Each row is a point. Two turns around zero, p and q, are shown by what they do to some points. Write where each new point lands after one turn and then the other. Backwards means that the second turn is done in reverse. Each puzzle has new turns, and all numbers are rounded.

Turn p:
-0.93 -1.68 1.43 => -0.73 -2.16 0.74
-0.04 0.71 0.44 => -0.37 0.54 0.52
-0.41 1.12 -2.45 => -0.06 1.58 -2.22
1.48 1.52 0.16 => 0.85 1.73 0.89
-0.09 -1.67 0.43 => 0.31 -1.70 0.09
Turn q:
0.84 0.54 2.59 => -1.06 -0.08 2.56
0.40 -0.33 -2.18 => 1.73 0.00 -1.43
-0.49 1.04 -0.84 => 0.20 1.24 -0.67
-0.75 -1.25 0.43 => -0.86 -1.16 -0.47
Where do these land?
q, then p backwards: 0.01 -0.06 -0.43 => 0.16 -0.13 -0.38
q, then p backwards: 0.16 1.89 0.56 => 0.52 1.83 0.53
p, then q: 0.78 -1.89 -0.99 => 1.80 -1.39 -0.07
p, then q: -1.48 2.25 -0.26 => -1.23 2.17 -1.05
p, then q: 0.35 0.42 -0.27 => 0.25 0.49 0.26
q, then p: 0.18 -2.61 1.38 => -0.02 -2.94 -0.29

Turn p:
-0.95 0.20 1.41 => -1.08 0.96 0.92
1.24 -0.84 -0.71 => 1.40 -0.89 0.02
1.03 1.24 -1.56 => 0.98 -0.02 -2.02
-0.14 -1.82 1.26 => 0.01 -0.46 2.17
-0.43 -1.19 -1.19 => -0.17 -1.73 -0.03
-0.75 2.41 0.79 => -1.13 2.14 -1.06
Turn q:
-0.11 -0.38 -0.80 => -0.30 -0.43 -0.72
-2.16 0.16 2.58 => -0.50 -0.71 3.25
1.17 1.49 -1.57 => -0.50 1.77 -1.63
1.45 -0.76 -0.31 => 1.29 -0.02 -1.05
-0.36 -0.52 0.10 => 0.00 -0.62 0.16
Where do these land?
p, then q: 3.51 -0.55 -1.44 => 2.79 0.91 -2.47
q, then p backwards: -0.96 -0.83 1.18 => -0.04 -1.72 0.18
p, then q: -1.44 0.98 0.81 => -1.70 0.16 0.87
p, then q: 0.00 -0.96 -0.98 => 0.72 -1.10 -0.38
p, then q: -0.43 0.20 -0.14 => -0.44 -0.23 0.00
q, then p: -0.68 1.15 0.56 => -0.92 1.09 0.24

Turn p:
-0.81 -0.55 1.56 -0.58 => -0.84 -1.12 1.00 -0.88
0.30 -2.05 -1.50 -1.01 => 1.44 -1.33 -1.79 -0.72
-0.05 0.75 -0.17 0.04 => 0.01 0.75 0.20 0.01
0.29 2.36 -0.89 2.82 => -1.16 2.78 -0.41 2.27
0.28 -1.15 1.20 1.42 => -1.16 -1.39 0.03 1.26
0.62 1.58 0.34 -1.87 => 1.41 0.92 1.73 -0.83
-0.64 -0.93 -0.53 -0.82 => 0.28 -0.60 -0.74 -1.11
Turn q:
0.18 -0.38 -1.66 -0.39 => 0.06 0.61 -1.47 -0.74
1.00 -1.09 1.46 -0.85 => 1.03 -1.95 0.36 -0.21
-1.02 2.42 -0.09 0.75 => -0.54 2.18 1.44 0.59
0.31 -1.30 0.61 -1.05 => 0.36 -1.55 -0.17 -0.84
-1.74 0.34 2.08 0.42 => -1.43 -0.68 2.24 0.37
1.28 -0.19 -3.04 1.41 => 0.31 1.64 -3.04 0.93
-0.01 0.21 0.64 -0.29 => 0.21 -0.24 0.65 -0.09
Where do these land?
p, then q: 0.73 -1.34 -1.49 0.13 => 0.45 0.43 -2.03 0.24
p, then q: -0.78 0.93 -0.03 -0.44 => 0.34 0.41 0.99 -0.64
p, then q backwards: 2.10 -1.29 0.28 0.37 => 1.72 -0.76 1.35 0.97
q, then p: -0.73 -0.71 0.33 1.22 => -1.34 -0.12 -0.87 -0.25
q, then p: -0.75 -1.43 0.12 -0.60 => 0.14 -0.87 -0.74 -1.29
p, then q: -0.56 3.83 0.79 -0.68 => 0.98 0.86 3.78 0.23

Turn p:
0.09 0.35 1.34 -0.68 -1.57 0.87 => 0.56 0.10 -0.30 -1.23 -1.87 0.41
-0.90 -0.24 -2.12 -0.72 -1.55 0.25 => -0.65 0.71 -2.68 0.14 0.20 0.44
-1.00 0.83 0.61 -0.20 -1.02 0.12 => -0.89 0.53 -0.18 -0.87 -1.12 0.17
0.47 -0.84 -0.52 0.06 -2.03 0.02 => 0.79 0.60 -1.61 0.64 -1.13 -0.24
0.84 -0.79 0.89 -0.33 4.68 -0.38 => 0.41 -2.84 2.87 0.18 2.76 -0.37
0.62 0.25 0.35 0.08 2.03 -1.82 => -0.11 -0.48 1.62 0.06 1.52 -1.69
-1.21 -0.35 0.94 1.21 -1.82 0.71 => -0.74 0.49 -0.20 0.70 -2.42 0.77
1.09 0.78 -1.49 0.57 1.28 0.22 => 0.63 0.87 0.46 0.38 2.07 0.49
Turn q:
0.68 -1.79 -0.77 0.87 1.73 -1.54 => 0.67 -0.55 -1.11 2.34 1.33 -1.08
-0.56 0.01 -1.62 -1.45 1.50 -0.59 => 0.55 0.10 -1.89 -0.91 0.98 -1.39
1.76 -0.55 1.42 1.31 -1.64 -1.87 => 0.03 0.31 2.57 2.32 -0.78 -0.82
-2.08 0.31 2.08 -1.13 -0.30 1.93 => -2.29 -1.46 0.00 -2.04 -0.95 1.20
-0.90 0.13 0.52 1.21 1.47 -1.05 => -1.53 0.50 -0.83 1.26 0.98 -0.10
1.13 -0.28 -0.82 -1.05 0.46 1.70 => 1.66 -0.99 -0.04 -1.24 0.77 0.62
-1.50 0.57 -1.67 0.77 -1.11 -0.48 => 0.19 1.78 -1.36 0.11 -1.53 0.14
0.06 0.45 1.54 -0.21 -1.85 1.45 => -0.52 -0.52 1.76 -1.01 -1.40 1.23
1.41 1.15 -0.69 -0.32 -0.28 0.45 => 1.25 0.84 0.91 -0.84 0.58 0.19
Where do these land?
p, then q backwards: 3.27 0.29 1.53 2.03 -1.35 1.81 => 2.36 0.15 -2.16 1.30 -3.15 0.69
q, then p backwards: -0.69 -0.27 -0.64 1.03 -0.01 -0.84 => -0.18 -0.50 -0.82 0.79 -1.03 -0.27
p, then q: -1.75 -1.18 -0.77 -0.33 -0.76 0.24 => 0.65 0.35 -1.81 0.30 -1.22 0.64
p, then q: 2.30 0.93 -0.29 -0.68 2.05 0.98 => 0.23 -1.68 1.10 -0.48 2.74 -0.14
p, then q backwards: -0.34 1.29 -1.17 -0.79 -0.88 -0.03 => -1.13 1.39 -0.88 -0.20 0.71 0.10
q, then p: -1.15 -0.91 -0.08 -1.17 -0.16 -1.67 => -0.95 0.59 -1.09 0.80 0.02 -1.80
p, then q backwards: -1.65 -0.15 1.42 -0.09 1.11 -0.49 => -0.36 -0.34 2.32 -0.71 -0.32 -0.01

Turn p:
2.27 -0.81 2.03 1.41 0.24 -0.33 => 0.28 2.19 1.46 2.25 -0.18 0.00
0.67 -0.55 -2.38 -1.79 -1.75 0.52 => 1.52 -1.67 0.98 -1.96 -1.18 -1.29
0.23 -0.05 0.11 -0.15 1.86 -1.16 => 0.34 0.52 -1.56 1.13 0.47 -0.76
0.08 -0.25 -0.21 0.71 1.10 0.71 => -0.03 -0.13 0.16 0.58 1.38 -0.22
-2.18 -0.21 0.16 -1.27 -0.88 1.05 => -2.03 -1.20 -0.06 -1.60 -0.42 -0.11
-2.09 2.54 -0.88 -1.86 -0.46 1.16 => -0.80 -0.55 -1.41 -3.62 0.53 0.58
0.72 -0.49 0.16 2.34 0.84 -0.96 => 0.81 0.22 0.10 2.41 0.65 0.96
0.31 -0.18 1.00 0.60 -0.94 -1.00 => -0.08 0.62 0.31 0.81 -1.25 0.82
Turn q:
1.14 -1.98 -0.12 1.52 -1.24 -1.62 => 1.07 -1.51 -2.00 0.82 -1.29 -1.40
0.08 0.55 0.13 0.59 0.66 -1.12 => 0.21 0.46 0.58 0.42 -0.33 -1.22
1.47 -0.78 -1.81 2.11 -0.54 0.24 => -0.93 -0.16 -2.31 2.01 -0.51 -0.54
-0.79 -2.36 0.91 -1.17 -0.66 -0.05 => 0.57 -2.35 -0.12 -1.53 -0.43 0.64
-2.44 0.54 1.29 -1.58 1.67 1.67 => -0.80 -0.38 3.17 -1.12 0.92 1.75
0.95 1.70 -1.21 -0.75 0.70 -0.60 => -0.81 2.10 -0.22 -0.53 0.47 -1.03
-0.38 1.53 -0.66 -0.04 -1.03 -0.57 => 0.44 1.77 -0.17 -0.10 -0.90 0.33
-0.03 0.80 1.46 -0.69 0.43 2.07 => 0.23 0.07 1.06 0.02 2.07 1.49
Where do these land?
q, then p: -0.87 -0.58 -0.76 -0.03 -1.56 0.65 => -0.01 -0.96 1.45 -1.19 0.26 -0.09
p, then q backwards: -1.29 0.17 -0.30 -1.35 1.90 -1.74 => 2.23 -1.26 -1.51 0.48 -1.00 -0.43
q, then p: 1.11 -0.79 -0.95 -2.24 0.29 -1.07 => 0.32 -0.82 -1.89 -1.05 -1.14 -1.50
q, then p: 2.31 1.15 0.79 0.47 1.07 1.21 => 0.58 0.51 -1.73 1.42 2.12 0.18
p, then q: -0.53 0.19 1.99 1.27 -1.18 -1.51 => 0.28 0.67 -0.16 1.57 -0.26 2.54
p, then q: -0.68 -1.69 -0.24 0.43 -1.95 -1.31 => 1.34 -1.55 -1.36 0.68 -0.78 1.40
q, then p backwards: 0.49 -0.04 0.72 1.93 1.09 0.94 => 0.10 -1.69 0.05 1.55 1.13 0.07
q, then p: -0.43 1.00 -2.00 0.15 -1.72 1.28 => 0.16 -0.93 0.70 -2.24 1.37 1.23
q, then p: -0.13 0.60 0.74 -0.64 2.07 1.56 => -1.97 0.88 -1.08 0.79 1.21 -0.38
